Each row is a point. Any point is a mix of the corners, with weights that add up to 1. It lies inside the corners' shape when no weight is negative. Say inside or outside, and name the corners with a negative weight.

Corners:
(1): [ 13 -31]
(2): [-92  27]
(3): [75 -6]
Points:
[ 6 24] => outside (1)
[ 23 -23] => inside
[ 79 -37] => outside (2)
[-59  12] => inside
[-24  21] => outside (1)
[ 2 13] => outside (1)

Corners:
(1): [ -7 -17  79  98  10  28]
(2): [-43  56  49 -77 -77 -51]
(3): [-55 -16  14 -45  26 -30]
(4): [-25  19 -29   4 -70  38]
(5): [ 26 -21   9  24  -5 -58]
(6): [ 32  36 -88 -20  80  39]
(7): [-13  12  27 -41  -4  95]
Points:
[-21  29  -1 -52 -45 -75] => outside (1, 7)
[-38   1  23 -76  29 -41] => outside (1, 4)
[-17  -9  13 -15   4 -32] => inside
[ 34  54 -90 -43  -7  37] => outside (1, 3)
[-26  25  19 -23 -20  29] => outside (5)
[-10   2  -1   4   9 -16] => outside (7)
[  4  10  -5 -13   9  29] => inside
[ 36  -5 -88  41  74  -6] => outside (2, 7)

Corners:
(1): [ 32  -4  -7  13  13  23   2  40  88 -77  14]
(2): [-90  -9 -57 -47   6  11  27  82   2   5  55]
(3): [  5  64  60  -8 -50  -4 -71  -8 -57  17 -14]
(4): [ 20   6  29 -40  14  20 -61  50 -49  47 -24]
(5): [ 19   2  18  30 -58 -34 -15  25 -90  14  13]
(6): [  11   15   14   22  -31  -50 -121   10  -48   65  -21]
(7): [  6 -27   4 -21 -22 -13 -30 -31 -10 -22 -59]
(8): [ -4 -10  57  25  40  37  23 -23  75 -25  11]
(9): [ 12  36  19  43 119   7  40  -8  76 -55 -21]
(10): [-72 -29 -55   7  40 100  15  70 -32 -48  27]
(11): [-37 -32 -72 -43  -3  54  -3   5 -53 -23  94]
(12): [ -3 -22  61  -3  15 -58 -54  30 -31 -33  -6]
Points:
[-10   9  -7  -9 -10  -1 -41  25 -39  -6  -6] => outside (8)
[ -9  16  -7  -3   4  14 -18  13 -20  -7  -2] => outside (8, 12)
[-11   0  15   3   2  -3 -42  23 -21  -1   1] => inside
[ 20   3  21  13  -9   5 -28   1 -13 -21  -7] => outside (2)
[ -9  -6  23   9  26   0 -15  12  -1   0 -20] => outside (1, 3, 11)
[ -7   0  13   7   1  -5 -13  10 -11 -18   2] => outside (4)

Corners:
(1): [-25  49 -63  20 -56   8  62  56 -13 -54 -56  21  85 -92 -34  14 -12  46]
(2): [ 70   3   4  26 -30 -34 -52 -28   4  -4  13 -20  48  27   9 -27 -25 -13]
(3): [-35  90  32 -72   6 -33  10 -25 -50 -76 -43  22  47  22 -26  22  48  56]
(4): [-34  34  -2  72   0 -85 104  45  34 -59   6  18  34   6  13 -40  15  -4]
(5): [ -74  -26  -12    5   39 -110  -55   12   18  -45   30   49  -77  -83
    1   31  -14   55]
(6): [  7  51 -55 -70  27 -85  53 -26   5  36 -43 -37  -2   0  18  20  69 -15]
(7): [ 20   9  -5  52 -68 -40  45 -56 -74 -47 -16  59 -59  29 -39   1 -55  31]
(8): [ 13 -37 -64  27 -10  37 -24  86 -31 -41  14 -41 -20  25 -81  34  53  -1]
(9): [-26 -18 -66 -28  45  38  15  -8 -45 -39  89 -65  45   0  15 -36  -7   2]
(10): [-64  92 -12 -75  31 -44 -55  -6  24  61  45 -13  -2 -42 -29 -45 -57 -35]
(11): [ -7 -68  20 -52  30  30  63  72 -48  -7  46 -88  17 -14  55 -15 -37  41]
(12): [ 28 -30  18  59 -50 -57  15 -35 -52 -38  55  -1 -76 -21 -71 -43  58 -41]
(13): [ 30 -27 -75  66  22  57  40  60 -49 -32   9 -18 -49  14  43 -49  74  98]
(14): [   6   86  -52  -75  -51 -121   79   -5  -32  -44   73   -9   -9  -26
  -87  -12   74  -12]
(15): [-10  82 -27  39  57 -19 -50  49 -45  39 -20 -12 -27 -10  64  86   4  50]
(16): [ 26  -2  13  -9   4 -39 -57 -82  31   3  11  26  32 -29 -98  68  39  74]
(17): [-63  84 -30  76 -84  43 -54  24   7 -13 -45 -25   2  25  51  68   8  88]
(18): [ 69 -18  39 -56 -36 -44  56 -51 -21   2  39  69 -28  50  62  68  62  -9]
(19): [ 37  57 -18 -18   4 -12 -49   0  35 -51  -5 -10 -51 -45 -80  62   2  19]
Points:
[ 12  30 -22  -4 -10 -27  -4   5  -5 -34  13  -8 -25 -21 -41  20  21  17] => inside
[ -2  13 -20 -11 -17 -34  29  -3 -15 -33  20  -4   2  -5 -21  -7  15  13] => outside (15)
[-23 113 -44  10 -44 -42   8 -21  -9 -23 -36   9  24 -21 -82  39  25  -2] => outside (2, 5, 11, 13, 18)
[ 15  36 -22  -8  -2 -19  22   8 -28 -17   1  -8  17  -6 -19   6  22  16] => outside (5, 17)
[ -1  10 -39  -3  10  -6  -3  17  -6 -21  29 -24   5 -21 -12   3  17  20] => outside (3, 7)
[-20  68 -40  23  -3 -44 -25  -5  -2 -24  -7  -1  -6 -35 -36   1   0  30] => outside (8, 11, 18)
[-10  23 -27   3 -10 -32  20  26 -18 -29  17 -11 -10 -20  -7  -2  25  15] => outside (7, 16)
[-14  50 -38  13 -24 -21  15  16 -25 -29   5  -2 -11  -1   1   4  15  17] => outside (11, 16)
[ -6  -3 -29  24   5   3  -4  21 -10  -9  10 -15  -6 -16   7   8  -6  26] => outside (3, 14)

Corners:
(1): [ -8  17  41 -75 -32  83 -38 -69 -49 -76   9   5 -18  32  30 -55 -67   8
  19  31]
(2): [-55 -26   6  11  11 -13  -5  18  24 -48  43 -47 -23   6 -29  22  24 -45
 -31   7]
(3): [ -58   36   -7  -68  -23   45  -50  -45 -103  -66  -45    9  -65    4
   -7  -20  -37   33   99   10]
(4): [-25 -68 -42 -61   3 -32  27 -11  28 -10 -23  43  -6  -6 -27  37  21 -12
 -51  32]
(5): [ -65   57  -19 -107  -59  107  -15  -78  -71  -42    6    6   47   48
   -2  -40  -39   21   91  -43]
(6): [-62 -37  10  32  20 -10  54  34  48  10 -51   6  26   7  60  12  33 -17
 -45  -4]
(7): [-32  15  14 -26 -20  81 -65 -39 -73 -26  -9  89 -56  48 -20 -22 -19  -1
  15 -24]
(8): [ 45 -51  61 -25 -66 -33 -67  39  12  70   7  10 -29  21  23  60  12 102
 -38 -48]
(9): [ -1 -57  -9  35  10 -12  42  27 -34  56  43  15   5 -42  22  20   6  26
 -17  20]
(10): [ 17   4 -40  -5  -5  12  -5  28   7  43 -66 -43  -8 -11 -22  13 -21 -55
   3  -3]
(11): [-42  14  22 -14 -30  26 -35 -89 -13 -47  -4  19  13 -21 -16  46 -69 -18
  68  -5]
(12): [ -9 -67   7 -15  -3 -50 -13 -17  16 -11 -32  10  46  30  -8 -30  31 -38
  47  24]
(13): [-12 -20 -14   1 101 -33  33 -52  66  10 -31 -13  13  -2 -13 -11  14  -9
  -9 -27]
(14): [  2  17  53 -15  25 -12  90 -15   0  17 -43 -32   0  17 -27  33  30 -47
   3  13]
(15): [ 19 -38  11  -3  -8 -24  36  32  52 -30 -22   2  -4 -33 -13 -13  34 -36
  22 -55]
(16): [-10 -31  -7 -13  41 -89  58  18  11  23   2   3  -1  23  48  23  -6 -53
  -5 -31]
(17): [ 27 -25  -1  26 -88 -20 -16  33  47  81  48  10 -73  40  19  23 -17 100
  21   7]
(18): [ 25 -33  57 -58  -5  49 -54  64  51  64  26  20 -46  43  22  50  -4  44
  40  14]
(19): [-27   1  -2  -6  12 -29  -1 -23  32  22   7  -3 -13 -35  61 -14  66 -41
   7   8]
(20): [ 80  43  31  -4 -37 -24 -69  56  30  21  46  38   3  34  18  48   2 107
 -18  14]
(21): [   9   12  -19  -53  -43  111  -57 -106  -87 -110  -14   -1  -11   87
   40   47  -28    4  107   -6]
Points:
[ -9 -23  10  -8   4  -3  -6  -1  12  11  -5   9 -14  13  13  21   0   4
   2   6] => outside (5, 15)
[-14 -16   7 -11  -5   2   1  -3  10  -3  -8   2 -10  14   9   5   1  -5
   6  -4] => inside
[  20  -73   11   12   24 -108   83   90  121   97   36  -11   22    6
   26   29  100   10  -85   -9] => outside (1, 3, 7, 10, 11, 21)
[-13 -10   3 -24  -6  16  -5 -12   2  -7  -5   6  -9  15   6  11  -8  -4
  23   5] => outside (8)
[ -4  -7  15 -27 -27  31 -25 -12  -6 -13  -5  10  -4  17  -3   8 -11  24
  15   5] => outside (16, 19)

Corners:
(1): [-41 -35  42 -26  -1  43 -11 -49  64  -8  52 -28 -58  28  35  76  28  30
 -30  -6]
(2): [ 42 -48  20  74  20  54 -36   4   1  34 -56 -37 -69 -30   1  47  29  24
 -23 -90]
(3): [ 21  -2  45 -24   3   4  43  46  11  64   7 -41 -22 -67 -41  14  23  54
   2  18]
(4): [  8 -23  63  99  20 -17 -32   7 -49   6   5 -44  15  55 -74 -30  36  27
  42 -55]
(5): [-34 -27  -1   2 -28  43  28  -3   0 -49  92 -49  38  18   0 -11 -78 -44
  86  63]
(6): [ -62   -9   95  -37   11   -8   -7  -55  -17   91    0   40   -5 -104
   29  -46  -58   19   -8   59]
(7): [ -7 -61  -9  42  25  37 -18  21 -27 -89  23 -22  15  83  54  68 -23 -81
 -59 -30]
(8): [ 25 -23  10  25   8 -78 -16  24  46 -16   4  29  36 -69 -67 -10 -84   8
  53   0]
(9): [ -49  -15  -15  -82  -60  -93   61  -46   44   -6  -36   44    1 -114
  -35  -62    4   51  117  -14]
(10): [ 42  40 -21  23  20  50 -36 -43  59 -36  53  40  -8 -10  95  39  31  52
  41  37]
(11): [  22   47   40    1    5   46   28   -5  -28  -36  -58   22  -65 -105
   59  -46   22   56   61  -25]
(12): [  64 -110   36  -87   20   55  -72   17   41  -77  107   52   25  -92
   79  -74  -38  -11  -33   45]
(13): [-57 -40  44 -27  48  10 -40 -48 -73 -16  39   5  50  64 -96  63 -78   0
 -51 -46]
(14): [ -9   6  -8 -41   4  43 -48 -73   3 -19  -8 -41 -65   8  13   7 -21  89
 -17 -36]
(15): [-15 -18   2 -55 -31 -49  68 -33 -36 -10  39 -41  37   3  34  11 -94 -58
  83  29]
(16): [ 60  52  57  33  37  42 -56 -42 -11 -35 -30 -10   9 -15 -68  -8  39  25
  46 -80]
(17): [-15  16  52 -45   4 -10  67 -47  65  61  27 -14 -73 -77  40 -34  21   9
  76 -16]
(18): [ -5  19  23 -19 -35  56 -58 -70 -24  30  54  -6 -78  66 -24  29 -18 -37
  39  -5]
(19): [ -25   -4   19   53   11   -2   -5  -88  -61  -98   28    3  -18   27
   14  -20 -102  -48   11   58]
(20): [ 35 -19  30  72 -16 -32  16  44 -19 -29  29 -23 -32  11  -5  28   4 -42
 -48 -59]
(21): [ 21  21  61 -19  27  44 -19 -60  -9  50  13  24  20  26 -18  24 -69  40
   7   0]
Points:
[  1  -4  28  -3  -1  22 -14 -33 -13  -8  22  -2 -21   5   3   7 -25  -4
  22  -5] => inside
[  2  -4  34  10  20  26 -31 -25  -3 -17  27  -4  -6   4  -6   0 -23  20
  13   1] => outside (2, 9, 15, 20)
[  3 -17  26  -5   3  16 -16 -19  -5 -15  19  -3  -9 -10  -3   8 -22  11
  10  -5] => outside (17)
[  0 -16  19  -1   5  16  -8 -21   4 -11  20  -8 -20  -8  17  12 -19  14
   7  -4] => outside (16)
[ 10  -3  32  -3   3  18 -12 -20  -2   5  22  -7 -16 -11  -9   5  -9  13
  20  -4] => inside

Corners:
(1): [  31   46   31 -108   -1   50  -64  -35   33   38  -16  -37   41   17
    8   -1    1   80   21  -42]
(2): [-21 -61  24  28 -36  28  68  -7  23  77  56  -9  27   1  57  -6   2 -97
  22   4]
(3): [ 25 -34  -1  85 -68  58  53 -17  82   9  52   3 -20 -23  14  30 -27 -28
  23 -49]
(4): [-15  69 -19 -22 106 -85 -38  60 -65  10   5  -3  13 -37  -8  20  20 -63
  57 -94]
(5): [-19  75 -14  22  48 -55   7  31 -61   3 -34  13 -28 -37 -16  -5 -36 -33
  97 -24]
(6): [  44   -5  -22 -117  -22   25  -72  -54   76   80   -5  -61   -5  -49
   23  -21   26  106   -9   46]
(7): [ 64 -41  21  -2 -12 -26 -33 -19 -16  77  -8 -65 -42  13 -14 -23 -35  75
 -48  10]
(8): [  8 -31  18  91  17  -6  91 -12  87 -58 -10 -32  35  16  78  27  51 -62
 -27 -54]
(9): [ -44   40  -14 -100  120  -30   42   64  -94  -37  -55   13  -14  -14
  -56   61  -37   -8   46  -32]
(10): [ 25 -19 -46  22  17 -55   8  60 -86 -46  10  78  -3 -31  17 -33  27 -33
  82 -64]
(11): [ 17   8 -13  13  51 -84  38  66 -76 -20 -10  22   9  -3 -59  18 -91  33
  90 -17]
(12): [ 20 -42   3  85  -2  62   6 -46  71  -5  54 -11  20  18  -7 -20  39 -89
  13 -56]
(13): [ 10  35  40 -43   0   1 -53 -33  68  49  15 -40 -18  38  31 -33 -34 114
   4  69]
(14): [ -4  11  14  20 -20  44 -79 -14  15  32 -85 -33  50  -3   6 -18   6  62
 -28  46]
(15): [-42 -39  74  82 -26  18  57  16  41 -50  73 -23  65 -14  22 -18  26 -60
  26 -38]
(16): [-23 -12  -7  44  43  31  57   6  78  -4  18   9  60 -36  11 -86 -28 -70
  30 -67]
(17): [ 42  35  30 -89  -4 -41 -35  -4  10 -18 -56 -15  10  13  -2  16 -22  43
 -43  17]
(18): [ -11   54  -32   -7   87 -102    1    1  -98  -53    8   18    5    8
  -37   33  -34   -7    6  -23]
(19): [-58 -66 -20  71 -14 -11  65  -2  45  18  50  21  62  -6  -6 -40  49 -63
   4 -59]
(20): [   1  -39   46  -81   -5   22 -104  -44   36   27  -60  -38  -35   -7
   36   -8   -6   96   21   36]
(21): [-70 -63 -35 100  -8  34  21 -15  72 -34   3 -45 -23  22  67 -43  30 -87
  22 -25]
Points:
[ 15 -21  44  -5 -34  31   6 -23  80  16   4 -16  55   1  38 -38  15  20
   7  11] => outside (3, 4, 7, 9, 18, 21)
[  0 -14  14  45   5   9   7  -2  23  -9  16 -11  18  -1  24 -16   7 -24
  29 -36] => outside (6, 9, 17, 19)
[  3 -10  15  26   6  -9  14   5   8   1  15  -8  17 -10   3  -4  -3 -14
  16 -20] => outside (1, 21)
[  3  -6  -2  14  12 -16   6   3   5 -17  -6   1   6  -5   1  -9  -7   0
  15 -16] => outside (1, 2, 4)
[ -2 -18   3  30   0  -7  27  -1  26   6  31 -11  18  -5  17 -16   6 -31
  20 -32] => outside (9, 14, 20)
[  5  13  -2 -19  21 -13 -27   4  -4   6 -14 -13   7 -10  -9  -6 -12  29
  22 -10] => outside (2, 8)
